Each wall is flat, endless, passes through zero and stands at right angles to its row. A trip goes straight from one point to another. List the walls that it crosses, first one first.

Walls:
(1): [ -2 -65]
(2): [ 23 -35]
Trips:
[-20  44] to [-15 -27] -> 1, 2
[17 32] to [34 24] -> none
[-23 -39] to [21 20] -> 1, 2
[11 21] to [-15  -2] -> 1
[-28 -55] to [ -3 -12] -> none
[ -4 -50] to [36 13] -> 1
[48  0] to [-18  25] -> 2

Walls:
(1): [50 27 20 53 17 45  8 19 13]
(2): [-29 -16 -36  -5 -26 -16  15 -44 -17]
(3): [ 28 -14 -77 -22  -6  21 -45  -9  -8]
(4): [ 24  45  10  49   6 -39  -8   0  13]
(5): [-22  -8  19 -10   3  -4  36 -30 -28]
Trips:
[ 22   1  -1  59 -17  -3 -34 -17  36] to [  8   2  47  36  41  13 -12 -26  55] -> 3
[ 34  -8 -16  20 -13 -12  56 -27 -46] to [-12  16 -38 -23 -10 -12  24  22  16] -> 3, 1, 4, 5
[ 13  12 -50 -14 -34  10 -35  33 -37] to [-13 -12  27 -43  43  31  -2 -11  -6] -> 2, 5, 3
[-64 -21  45 -31  47 -37 -17 -12 -27] to [ 27  -5  42   8 -11  -8 -12 -57 -16] -> 4, 1
[-17  39 -26  12  31  47  55 -20   9] to [ 24 -32 -24 -10 -17 -26 -27  19  14] -> 3, 5, 1

Walls:
(1): [  7 -36   8 -50 -33   2  23  14  32  16 -18  21 -16  30 -29  16 -26 -51]
(2): [-35   5   8 -29  31 -68 -38  71 -57 -35 -29  31  26 -41 -20 -25  -5 -22]
(3): [-53  -2   6   9   3  17  -9 -24   9  50  58  -3 -26 -33  15  39  31  79]
(4): [  2 -25  28  -1 -31  18  38 -13  22  -9  28 -14   2   7  23  -8  54  -6]
(5): [ 38 -17 -33 -29 -11 -58  54   0  12 -14 -29  34   1  -7 -38 -11 -38 -13]
Trips:
[  6  -2  10  -9  20  37  36 -28 -36  53  46  31  36 -63  51 -55   1  46] to [-42  49  10 -19 -27 -44  40  43   7  28  85 -17   3 -22 -18  -1 -26  40] -> 2, 5
[ 27  -4  29 -23 -35  24 -67  47 -23  -6  29 -26 -17  -4  12  49  38   1] to [ -3   6 -22   7 -18 -55 -44  53  -9  22  40  37  18  25 -24 -19 -16   7] -> 4, 1, 5, 3
[  5 -48  27  -9 -55  20  16   2  16   2 -16  44 -26  16  31 -38   3   6] to [  8 -52 -22 -26  -5 -26 -11 -42 -20  41 -22  27  -1 -11  -5  59   6   8] -> 3, 4
[ 38  44 -26  28  49  -7  -9  15 -38 -33 -17  25  11 -21 -36  -9  10  39] to [ 11  50  -5  -7  32 -62  38 -11 -29  -1 -67  -5 -16 -11   6   9  21   2] -> none
[ -3 -27  58 -35  26 -19 -15 -56 -13  12  -4  -5  16  -2  11  15  22 -30] to [ 29   5 -66   4 -38 -19 -21 -35  28 -35   5 -26  21  18 -33  15   5  22] -> 2, 3, 5, 1, 4
[  9 -56 -45   0  29  -6 -20   9 -15  16 -23  -1   4 -23 -24 -44 -31  24] to [ 24 -37   9  20  -5 -25  -6 -59  -3  17 -30 -14  26   8 -20   3 -18  -9] -> 1, 2
[ 28 -35  -4  52 -77 -18  35   1  38 -33 -11 -10 -20  -5  10 -14 -33 -12] to [-21  -4  12  52 -55 -42 -16 -11  -1  -4  11 -33  32   1  13  44 -69   1] -> 4, 1, 3, 5
[ 18  34 -27 -18  20  53 -11 -25 -46  57 -31 -25   4 -26 -20 -26 -18  12] to [ -7 -25  30  44  -2  -2  12  -6  26   4  44  24 -44 -25 -51 -29 -49  -1] -> 5, 1

Walls:
(1): [-26   1 -80  16 -18   7   5 -40  20   5   7  17 -68   5   0  35  -9  29
 -25 -54  20   8 -44 -44  34 -28  24 -11  -5  -2  12 -27 -13   9  -8  -9
  60 -33 -13  16   2  32   5   2  21 -14 -42 -11]
(2): [ 74  14  20   8 -88   7 -31  44   4   7 -32  -8  16  -7 -67  11  67 -13
  10  23 -36  37  28  29  -8 -15   5 -12   6  -9  10  54  -4 -10  17  -1
  -7   7  14  -5  -6  -3 -18 -13  -1  19  28  22]
(3): [  5 -58 -21  12  38 -33 -50 -30   7 -27  50  -4   9 -10 -54  10 -18  16
 -50 -18  16  43  33 -49  23  42   9 -34   5   0   1  37  18  -5 -13  49
  17  50 -15  -8  17  15 -45 -13  -6   0   8 -13]
(4): [ -1  18  -8  -8  16 -84 -19 -10  55 -12   1 -13  -3 -39  13  44  19 -17
  20  16  41  18  -7  37  18  -8  -1  18  18  -1  22  13  22 -28 -27  21
 -23   7  11  42  -4  47 -13  32  29  35 -11   3]
(5): [-20  -7 -33  10   9  -2  22   0  25  14  54  29 -18   6  47  -2  50  38
 -40   3 -24   5   4  11 -43   1 -58  62 -14  -2 -77   4  20 -12  17  12
 -21  -9  13  20   0  17 -30 -21 -12  16  -3 -37]
(6): [-18  -2 -28   0  31   1 -13  41 -57 -23 -11  17 -15  24  10  -5  13 -12
   7  -2 -35  -3   9  -6  15 -54 -31   0  61 -37  17   9  -5   4 -25  16
 -55   8 -44  -3  29 -17  -6  24 -13  31  32 -36]
Trips:
[-53 -38  11 -33  19   1 -18  -6  46  32 -29  19 -46 -18 -30  -7  -4  56
  20  11  71 -12  48  20  35   3 -11 -39  14 -33   3   8 -12  38  26  15
  10  -6   5  -3  43  -7  19   4 -29  25   1  -4] to [ -3  25 -12  36  48 -23  47  57 -22  49  66 -38 -10  50   4 -65   9  14
 -23  15 -16 -48 -31 -18 -38 -29  63   8 -42 -15  11 -35 -17   7  11   4
  -2  21  25 -16  11  22   8  25  30   5 -76  28] -> 6, 4, 3, 5
[ 42 -46 -16   1  43  19 -20   8  -3  -1  27   1  38 -23  56  15  15 -30
  40 -13 -10 -50  34   4  19   1  24  21 -57  70 -23  27  60  29  49  15
 -25  72  -3 -41  29  20 -17   1  26  32 -18   6] to [-25  12 -13 -27  25   7 -54 -10   7 -16  -8  16 -26 -64  -3 -44  66  31
 -20  23  -6  31  44   7  22 -28 -19 -11 -29  -8   2   0   5 -51  28 -29
  26 -48 -29   2   7  22  16 -41  52 -16  -7  -6] -> 2, 1
[ 43   8  -2  36   1  -9  -7 -33  -3 -16  38 -65 -34  10 -13 -45 -26 -10
 -19 -32  -6  26  12  46   9  24 -35   0  31 -33  63 -32   0  20   9 -24
  25 -10 -46 -44  35 -26  27 -11  28  45 -10  52] to [ -1 -28 -17  24  49  34  -8 -22  65   3  65   0 -12  43 -33  -1 -18   2
  11  55 -46 -25 -83  24 -37  12 -14  10  10 -45  12  -7 -73  69 -30  16
   9 -69  -2 -29  27  50  38  43  17 -51 -10   2] -> 2, 3, 6, 5

Walls:
(1): [  4 -80  23  16 -21 -24  31 -10 -25  26  26 -12 -12  15  27  24   8 -20
  54  -3  -4 -42  31 -28  18 -40  13 -22  21   8 -69  -3 -31 -38 -47  -5
  11 -13  -8 -39  60  -5 -22  13 -17 -21  -4 -19]
(2): [ 77  -5  -5  -5  50  18  36  39   0  16 -60 -34  12  27  40  29  16  43
 -10 -34  16  -4 -20 -11 -47 -40  20  -7 -54  -7 -63   7   8 -47 -47  -2
  14  54  64 -26  34  18  28  54 -56 -16  32  36]
(3): [-20  25  38 -38  32 -16  14 -10  23 -22 -19 -12  52 -12 -36 -43   9  -4
 -15 -23  -7 -13 -36 -30  -6  48   0 -10  11  -1 -38   2  75  19 -20   4
  -5  13  -1 -16 -35  -5   4  24 -35 -52 -31   5]
(4): [ 14 -42 -40 -41 -13  33  16  32 -42 -35  47  20  41 -14 -23   0 -36  32
  16 -31 -24   9   1  14 -21  19  -1 -35 -25  -1  14  27   0   6 -28   8
 -47   7 -55  27 -18  22 -22  -1   9 -38  11  40]
(5): [-18  15   4  22 -27  11  -4 -67 -22 -16  21  -5  33 -48 -42 -14   5   3
  61   2 -19 -12  24  45  24  -3 -65  19  -6  -3   6  15   5  13  20  -6
  51  23 -26 -17  24  78  27  -8 -12  46  -2  11]
Trips:
[ 70  34  16  18 -24  38  -5 -20   6  41 -43   6  -2 -21  29   3  32 -13
   6 -46 -24 -19 -29   5  21  -8  20 -12 -13  35  11 -34  33  41  15  15
 -78   7  -6  74 -20   9  24  69  60   8   7  10] to [-20   1 -11  -4 -14   5 -13   8  34 -14   0 -11  66  12  32  19  35   6
  56  22 -26 -29  -6 -10 -14   6  16  24 -18 -11  33 -52  27  42 -22  33
 -34 -30   3  57  30  10  25 -58 -28  26  -5  41] -> 2, 5
[ -1  28 -38  13  37 -23  12  17 -47  10  34 -91 -37 -17  51   6 -30 -19
  36 -39 -28  25  12   2  36   5 -16   0  59 -22  27   9 -23   0 -25   9
  -4 -30 -19  16 -53  -5 -10  33 -22  41  13  -2] to [  4  17  53  -3 -15 -15 -30 -10  45 -27  -8  29  -3 -47  -9  48  31 -14
 -16 -32  25  29   9  -7  -1 -39  19   8 -28 -51 -16 -70   9 -41 -28  15
  18 -32 -20   3   3   4 -58  -4 -29  26  29 -58] -> 4, 5, 2
[ 14 -27   3 -57  24 -18 -13  -7 -15 -19 -30  26 -54 -14 -22 -29   8   3
 -17   6 -33  37  61  22  15   3 -33   0  20 -25 -17 -23  39  13  26  32
  19 -42 -19 -24 -43 -52 -29   1 -53   3 -73 -16] to [  7  29  11   8 -36 -83 -53 -29   3  28 -26 -33  -6  30  14 -57  13   0
  12 -53  -1 -23  27  18 -15   7   5   5  -5 -65  26  28  -8 -42  28   0
  14  70  31 -24  31  57 -59 -15  49  13 -43  15] -> 5, 3, 1, 2
[-28  20 -64 -39 -16  12  22   7  -2  -3  13  41  25 -11 -12 -12   2  12
 -19  18   4 -41 -26  32 -53 -47  -6  51  29 -42 -17 -20   1  59  56 -23
  32 -15 -17 -31  -1   8 -17 -16 -25  21   6 -35] to [-44  -9 -42 -17  27  12 -46  29  11 -13  61 -16  21  -4 -12  28 -39  48
 -55  54 -13  47 -13 -18  12  -9  57  56  23 -32  20  22  45 -23  61  32
  20 -40 -15  10  -3 -18 -83   4 -56  18   0 -62] -> 5, 4
[ -7  -8  20 -12  36   8  13 -18  31  34  14 -37  16 -37 -20 -11  19  -7
 -47  -4  68 -18 -25 -19  18  38 -35  38  26  11  19 -10  54   9  53 -30
   0   1 -44 -40   5 -24  21  28 -46  25 -58  37] to [ 12  -1  10 -47 -40  22 -20  21 -13  -2  -4   4   3  13  16  16 -28  26
 -50 -38   2 -48  28  25 -23  -1 -25 -20  -7  23  -1  15 -15   2  30  34
  -5   7  16  48  -7  18  53  40  14  28 -26  43] -> 2, 4, 3
[-18  28 -17 -20  17  15   4 -25  -9  30 -22   7  18  -5   9  -6 -20   4
  11 -30 -20 -30  28 -51   0   2  -8 -30   9   0   3  -1  -8 -37   9 -40
  33 -22  68  20 -38 -36  -9  -8  57  21 -42 -20] to [-30   7 -33  11 -12   3 -15  -7 -49 -39  -5   9 -13  21  12 -10 -31  -7
 -47  66  11 -47  -3 -21  10 -22  40  -4  -2  14 -26 -38   4  21   3 -42
  13  -6  36 -13  38 -10  30  25  11  23  32  31] -> 3, 1, 2
[ 52  -3  -2 -15 -23 -37 -16 -14 -17 -22 -16  -1 -25  57 -12 -19 -33  -8
  33  -4 -10  -6 -21  -2  25   9 -45 -46 -20  -6   7  32 -13 -24 -22  11
 -41  77  10   4   8  10 -11 -31  37  -2 -21 -20] to [ 16  26  12  -3   0 -23  39 -14 -51 -15 -23 -25  28 -61   2  32  -9  10
  24  34  43 -20   2  15  16   2  -8 -12   7  -9  12  14 -17 -44   0  64
 -25 -19  -4 -41  55  28 -53 -13 -25  -6  34  21] -> none
